Each row of a before or after table is a point. One or more steps were done to the points. Then noise was added and the rows were shuffled. The steps act on columns, c1 being the first. Name the steps. A step turns or swaps two columns, mirrors them in a line or flattens them onto one, adds a multiple of one to another, or multiplies or shifts one. Angles are multiples of 10 degrees, from the lower column toward the higher: turns from -170 to 170, lines from 10 to 170 but not 90. Use the fewest steps. Two steps may share a column if one is a turn and the other turns, adds or multiplies; they go together, in the order done. Otherwise the lowest column goes first.
(in the rows, 128 means zero)

Before:
[[102 103]
 [198 132]
 [131 165]
 [ 70  98]
 [ 75 133]
 [108 109]
 [ 23 152]
 [126 144]
 [136 151]
 [151 136]
 [ 70 128]
 [104 149]]
After (12 x 2):
[[127 200]
 [151  22]
 [165 132]
 [136 150]
 [113 106]
 [131  77]
 [133  73]
 [149 103]
 [151 135]
 [102 101]
 [ 95  65]
 [143 129]]
Steps: swap c1 and c2

Before (12 x 8):
[[125 124 126   7 114 125 106 105]
 [117 147  42 144 149 121 131 183]
 [129 111 173 113 156  69  96  85]
 [126 104 129 189 130 135 154 104]
 [117 152 136 135 183 139 173 146]
 [ 83  77 146 151 183  97 145 104]
 [157 145  86 167 209 156 131 133]
 [159 125 172  82 129 110 121 123]
 [127  53 106 148 107 167 134 164]
 [114 137 139  79 112 146  95 113]
 [ 75 124  23  84 174 137 165 163]
 [196 131 105 106 140 124 142  72]]
After (12 x 8):
[[114 146  40 144 147 117 121 183]
 [127  53 108 149 109 166 145 164]
 [126 123 127   8 104 124 106 105]
 [112 137 140  78 104 150  97 112]
 [159 125 172  79 126 110 117 124]
 [126 112 174 114 143  72  74  84]
 [116 154 136 134 194 139 158 145]
 [197 130 104 106 144 126 138  72]
 [ 74 124  22  84 183 137 153 163]
 [159 144  88 168 205 157  93 133]
 [126 105 129 190 138 139 158 105]
 [ 81  78 147 154 185  99 126 108]]
Steps: turn c5 and c7 by -20 degrees; multiply c7 by 1.3

Before (8 x 12):
[[132  93 127 152 121  94 149 148 161 101  73 104]
 [116 118 215 111 134  68  56  70 200 133  80 107]
 [110  91 110 115 169 138 138 151 100 119 110 170]
 [183  78 181 136 133 117 138 166 153 133 126 107]
 [160  96 181 179 171  77 103 140 146 227  90 173]
 [115 143 120  84 169  80   9  76  88 156  98 143]
 [121 131 154  95 125 142 116 159  87 158 112 105]
 [110  70 162 150 198 116 105 145 125  97 150  75]]
After:
[[116  79 122 129 205 180 136 155  96 160  96 143]
 [140  84 201 103 177 177  47 177 185 134 170  88]
 [184  91 153  68 192 113 130 157 129  39 115  62]
 [159 161 101 133 159 139  38 223 100 121 180  79]
 [ 96  72 170 120 159 151 167 131 126  84 125 128]
 [130 108  93 121 154  85 153 126  85 148 150 114]
 [105  82 131  70 121 164 152 115 139 143 145 111]
 [156 152 152 137 138 143 153 151  94 114 164 154]]
Steps: turn c1 and c10 by -130 degrees; turn c2 and c9 by 30 degrees; turn c3 and c5 by 30 degrees; turn c4 and c11 by -130 degrees; turn c6 and c12 by 120 degrees; turn c7 and c8 by -70 degrees
